Each wall is flat, endless, passes through zero and stands at right angles to its row. A trip goes straight from one point to another. Which walls does it cross, in order?
In the rows, 128 means zero.

Walls:
(1): [150  98]
(2): [61 80]
(3): [154 182]
(4): [165 115]
(5): [141 124]
(6): [ 94 189]
Trips:
[147 126] to [156 104] -> 3
[144 129] to [171 143] -> none
[177 190] to [135 220] -> 4, 5

Walls:
(1): [159  81 185 113  81 113 136 150]
(2): [184 147 135 160 165 126 249 106]
(3): [170  48  48  88  99 110  83 224]
(4): [136 182 120 142  88  46  93 202]
(5): [152 100 111 113 146 106 156 111]
Trips:
[106 174 147 156 125 195 146 138] to [ 54 140  91  74  73  98 140 137] -> 2, 4, 3
[124 101 131 134 127 148 207 122] to [112 132  70  44 134 120 231 145] -> 3, 1
[135 128 106 127  72 143 188 152] to [ 78 172 121 160 132  55 110 155] -> 5, 1, 2, 3
[175 161 128 109 104 114  90 110] to [169 126 113  87 136 144  97 185] -> none
[136 148 103 124 122 188 209 119] to [109 134 110 158 166 127 166 102] -> none

Walls:
(1): [166 128 144 215 149 160 190 139 118  82 102  79  84 175 110 220 132 106]
(2): [155 133 102 211 123  60 128 134 169 126 144  95 162 117 192 155  99 158]
(3): [122 150 110  88 205 198 130 167 123 138 121 111 130 153 121  64 134  78]
(4): [ 90 131 130  93  56 112  85 133 106  53 203  64 129 134 201 139 110 163]
(5): [133 116 185 179  96 105 136 101 101 164 107  78 131 120  47 170 165 129]
(6): [129 161  63 141 175  71 121  75 154 143  87  88 122 132 138 193 104 161]
(7): [188 134 123 159 211 122 148 116  88 130 131 165  76 157 126 160  99 110]
(8): [ 84 111 112  80 112 109 113 111 127  90 180 143  87 180 174  98  72 161]
Trips:
[139 176  98  94  98 122 116  96 147 137 101 156 181 167  81 126 101 114] to [ 97 242  52 158 157 129 159 224 144  86 127 104 123 115  95 170 102  83] -> 1, 2, 7
[157  57 115 135 145  91 186 112 224 166 138 135 158 101 195  70 132 129] to [151  97 169 114 115 111 155 194 181 122 165  66 175 113 152   7 139 143] -> 6, 3, 4
[134 149 192 121 163 135 101 146 110  95 163  70  83  90 158 176 122 102] to [187 130  95 160 196 167 176 110 135 127 114 146 171  70 134 152 147 175] -> 6, 4, 5
[199 107  73  21  44 112  82  95  90 117  57 142 193  70 114 164 137 113] to [120  77 172 137  89  21  95 120 160 126 132  30 170 182 109 152 107 126] -> 2, 8, 1

Walls:
(1): [125 118 160 110 115 122 151 147 118 113 101 139 152  96 106 104  91  96
 123 144  76 136  94 127  64  92 184 112  78  87 113 128 120 144 121  94
 142 151 153 173 113 134  99 129 133 133  92 105]
(2): [133  92 161 155  77 148 117 169 110 145 123 147 198 142 124 153 176 147
  84 134 185 140 148 167 135 124 123 109 126 155 133 127 168 133 110 146
 165 149 139 103  98 133 132 118 118 152  69 162]
(3): [133 129 160 120  93 141 181 140 140 110 125 168  99  72 103 103 130 185
 102 147 176 112  80 109 125 106 158 162 132 165 120  88  98 167 120 109
 119  45 148 141 146 188 171 110 118 129 110 144]
(4): [117  92 151 121 155 111 163  56  91 131 146 153 135 150 126 127 172 143
 134 132 103 164  79 141 157 124 119 140 111 117 154 139 103 161 122 170
 142 169 132 145 111 125 129 129  76 128 113 131]
(5): [127 105 120 153 159 143 111 157 100 104 124 134  79 112 119 123 108 122
 134 117  74 145 128  66 148  95 134  50 130 108 116 103 122 177  88 148
  97 130 109 127 151 186 134  79 160 116 126 107]
(6): [ 80 132 126 122 162 161 113 147  64 125 110 120 125 166 133 138 107 109
 117  71 104 159  83  97 137 148 113 147 147 142 134 101 128 117 127 110
 152 138 103  90 160 101 132  90  80 130 117 121]
Trips:
[122 133 128 163 151  92  85 164  92 167 103 116 151 108 126 131 148 139
 142 117 142  92 120 151 128 152 118  56 171 133 159 116 162 136 116  98
 135 138 155 115 124 129 120 165 106  89 120  84] to [174  90 123  79 104 135 124 133  68 183 169 144 117 103 126 152 110 136
 112 150 151 119 146 149  94 170 113 105 140 103 149 152 120 122 115 116
  89  76  82 106 121 157 148  88  82 149  72  97] -> 3
[154 135 103  97 142 141 152 110 137 132 109 151  90 129 142 112 178 124
 133 165 118 137 118 186 136 109 161 173 111 121 127 150  61 132 116 157
 156  70  98 153 130  94 122 169 145 148  50 142] to [145 109 114 119 168 177 111 104 126  67 136 185 101 138 153 132  70 124
  65 142 136 108 121 134  96 138 129  88 151  85 139 128 118 178 113 137
 123 124  87 126 130 109  97  88  88  81 128 138] -> 5, 6
[124 177 129 169 123 152 134 126 125  89 154 111 120 111 152 152 158 167
 186 126 147 144 114 153 148 127 108 123 102 127 112 140 199  97 150 171
 145 122 148 103  95  56 100 163 140 133  99 144] to [123 175 123 193  75 155 124 105 118 131 132  99 164  60 142 139 132 102
 145 116 121 149 162 151 139 124 101 137 131 117 141 117 131 146 130 155
  95 124 141 154 249 119  78  83 144 144 108 132] -> 4, 5

Walls:
(1): [145 148 104 132 212 131 191 126 108 122 203 150 122  69 118 126 159 147
 195  58 117 172 147  93 127 178  85 146 109 129 118  71 149 160 117 150
 152 142  81 123 113 141  96 125 235  41  98 107]
(2): [170 145 109  92 120 119 173 142  94 177  57 158 180 133 136 142 166 121
  92  83 147 146  72  78 118 171 153  79 162 150 159 111 200 121  96 174
 168 177  99  99 120 125  79 144  85 138 174  76]
(3): [111 129 137 182 117 142 129 109 114 127 112 122  93 110 200 145 148 118
 138 119 162 203 171 111  84 136 132 155 110  76 172 143 142  78 227 124
 132 102  97 126 199 152  95 122 128 100  97 134]
(4): [ 87 140  83 162 155 138 129 132 163 113 136 171 159 125  69 196 102 179
 144 124  51  80 114  93 111 161 131 168 105 108  73  82 150 131  92 137
 124 128 107  65 148 164 121  99 111 106 154 138]
(5): [137  50  69 142 120 125 132  70 163  98  96  89 226 101  96 193 121 124
 100 103 143 130 130 110 114 186 120 129 181 117 114 176 114 108 107 133
 141 138 154 132 182 149 131  87 136  77 175 135]
(6): [111  92 157  52 122  98 137 171 145  80 124 188 130 172 206 136 114  94
 170 134 135  82 160 115 125 118  70 119 101 160 108 105 132 143 183 124
 126 154 124 173  87  93 127 105 136  50 158 168]
(7): [130 138 118 130 115 132 155 112 112  78 125 149 160 171 123 173  92  99
 155 109 101 162 147 139 138 202 109 152 183 151  48 229 173 125 165 162
  76 146 170 132  88 115 131 128 122 148 140 111]
(8): [ 88 127 151 121 152 127 163 135 182 162 128  95 196 131 185  80 126 103
 147 167 147  94 175  88 156 186  93 133 122 142  53 108 112 115 116 105
 136 146 167 148  98 137  80 155 106 136 123 151]
Trips:
[ 85 161 133  83 149  91 105  86 110  81  97  89  88 123 184 161 138 181
  59  81 187  96  83 187 121 131 101 131 153  81 134 124  63 175 127 135
 107 150 140  98 178 108 139 166 153 168  93 169] to [ 52 203 131 122 132 172 101 159 180 149 103 120 205 117 117 153  84 176
  95 160 115 130 148 163 150 139 170 189 136 161 151 109 126  49 141  73
 169  66  97 164  95 134 138 154 140  77 143 116] -> 4, 8
[196 104 125 151 113 178 171 134  77 145  10 139  44 127 127 115  85 143
 125  88  86 107 109 107 138 146 163 201 143  91  89  90 142  99 116 125
  56 199 124 145  80 182  76 133  67 100 106  92] to [197 105 121 125 160 104  74 132  91 143  69 149 186 143 116  81 120  85
 148  42 159 131 153  95 171 129 146 101 165 178 145 124 126 110 160 123
 117 124  59  86 185 172 150 103 112 146 127 156] -> 5, 4, 7
[ 78 103 140 128 107 128 120 146 138 158 100  89  55 130 137 148 108 151
  96 109 144 145 149  78 112  49  86 111 156  81 112 165 103 143 136 134
  69 124  91  90 100 152 125 145 100 131  74 157] to [159 117  98 152  99  86 147 122 108 133 132 135 173 102 154 104 158 103
 186  97 106 137  77 121  99  90 147  98 191 100 186 161 128 148 178 138
 137 140 178 106 133 116 106  62 165 123 116 119] -> 5, 2, 7, 1

Walls:
(1): [101 143 131  84  98 164 118  97 114 125 157 144 139 151 135 129 146 175
 120 156 176 142  97 138 104 121 108 157 100  98 127 128 132 127 121 132
 136 131 119 125  70 145 139 115 146 125 155 175]
(2): [106 149  93 138  82 132 128 105 115 130 136  98 123 128 168 113  80 148
 131  59 121  95 106 129 154 125  91 112 169  97  67  95 140 130 126 153
  98 106 126 109 151 104 172 115  93 169 165 157]
(3): [137 170 118 112 155  95 148 159 133  97 122 118 150  86  81  90 161 121
 109 153  91 153 108 111 151 143 152  92  93 103 102 145 109 136 159 129
  94 118  85 114 117 139 124 137  77  90 131 120]
(4): [101 134 168 167  96 138 102 160 126  93  98 132 136 101 116  90 120 101
  69 141  97 107 151 121  69  89  87 136  98 124 116 115 140 120 134 102
 125 162 152 142 113 115  77 147 119 157 131 139]
(5): [142 130 167 170 121 105 145 122 122 171 106 132 153 118  97 165 162 125
  88 140 119 123 111 155 147 186 160 130  68 129 139 121  86 146 161 125
 145 159 142 117 159 172 135 137 151 113 121 130]
(6): [162  93 133 147 181  90 124 145 171 100 132 115 146  83 122 149 129 145
 108 131 138 105 159 134 120 121 151 117  86  74 143  68  97 165 123  91
 180 119 140 147 188 162 122 148 121 106  94 147]
(7): [128 176 152 164 105 146 160 138 106 119 137 108 141 156 134 137  95 119
 135 147 132  86 169 105 183 105 173 159 144 119  98 167 108 133 115 111
 191 101 145 115 111 158 110 130 137 128 112 108]
(8): [127 132 104 132 120 123 122 113 158  86 148  47  70 102 112 116  97 178
 135  88  91  81 134 115  82 126 168 101 154 135  99 118 136 107 123 128
 176  84 146  93 117 151 110 165 149 106 136 122]
(9): [141 158 135 107  50 124 100 110 143 105 138 137 104 146  84 167 125 159
  89  68 153  89  94 157 134 104 123  92  92  92 180 143 132 147 122 106
 170 115 126 131  38 117 122 102  93 116 158 118]
(10): [181 133 137 140 117 101 101 112 107  66 149 125 105  80  89  85 104 108
 140 141 109 136 107 103  98 167 104 142 133 101 132 123 169  61 112 130
 115 113 111 131 101 107 119 113 124 153 148 162]
(11): [145 146 150 121 123  87 150 129 105 119 177 135 124 138 114 125 130 147
  71 139  83 121 140 118 144 154 167 193 128 167 147 113  93 114  65 129
 144 126 117 144 164 102 102 111 138 140 151 113]
(12): [173 169 157 164 126 117 152 185 121 152  88 137  83  98 112 126  97  79
 122 136 132 133 121 151 133  92 116  89 133 116 140 141 105 122 142 140
  52 137 158 137 165 112 150 111 109  92 137 111]
Trips:
[206 132 167 121 126 199 168 147 155 138 140 163  94 108  98 133 128  82
 132 140 125 190 160 120 124 101 144 130 163 118 128 119 110 159  22 126
 171 113 142 117 162 122  78 108 166  92 137 145] to [129 120 146 132 123 139  88  85 136 132 111 151 129  99 133 106 181 149
 127 112  80 102 130  96 167  90 110 142 151 145 122 131 125 114 132 125
 188 113 139 157 119 160 103 128 124  97 141 159] -> 8, 4, 12, 9, 1
[129  98 141 186 130 173 139 109 143 121 128  90 124 111  99 198 137 109
 123 122 153 115 164 146 148 143  56 188 113 169 149 146 110 120 154 148
 112 112 136 143 118 124  66 158 181  90 109 150] to [147 122 127 155 142 122 114 101  93 134 141 120  78 168 163 170 170  95
 120 110 146 157 110  98 185 169 140 145  83 152 118 167  92 111 122 103
 126 144 138 145 139 188 112 159 140  97 124 115] -> 11, 4, 6
[120 121  82 135 109  84 106 137 136 115 138 127 165 175 160 113 126  87
 155 119 152  89 172 190 104 122 177 102 169 124 128  84 142 139 106 106
 135 104 127 167 103 139 152 154 136 106 131 146] to [ 96 145  71  91 171 140 121 111 181 101 122 125 127  95 133 127 139 129
 108  73 117 149 171 138 147 100 130 157 135 121  84 144 169 123 104 147
  82 130 169 109 154 119 101 147 110 137 121 144] -> 9, 7, 4, 3
[118 146 114 149 169 151 127 106 114 142 128  70 146  99  99 129 123 120
 145 138 110 149 159 150  98 138 129 164 122 192 119  78  97 120 109 173
 142 180  91 114 153 128 127 127 114 126 137 150] to [ 79  71 136 138 155 145 166 161 154  93 174 168 111 175 132 145  73 123
 127 110 116 114 141 133 173 116 119 167 131 106 171  90 121 124 122  79
 152 106 135 162 132 118 130 122 153 147 110  94] -> 3, 10, 7, 5, 8, 4, 9
[136 153 141 135 171 163 140 105 113 134 113  93 125 128 125 122 217 118
 125 130 162 149 128 118 146 120 172 154 126  74 133 150 132 142  87  83
 140 133 125 168 115 165 149 134 129  83 166  78] to [ 83 136 140 135 135  96 147 110 144 155 114 140 126 152 146 154 149 149
 168  96 120 182  56 165 105 111 124 123 135 122 128 130 135 179 142 144
 126 166 153 109 113  81  96 128 140 125 145 127] -> 11, 6, 7, 3, 2
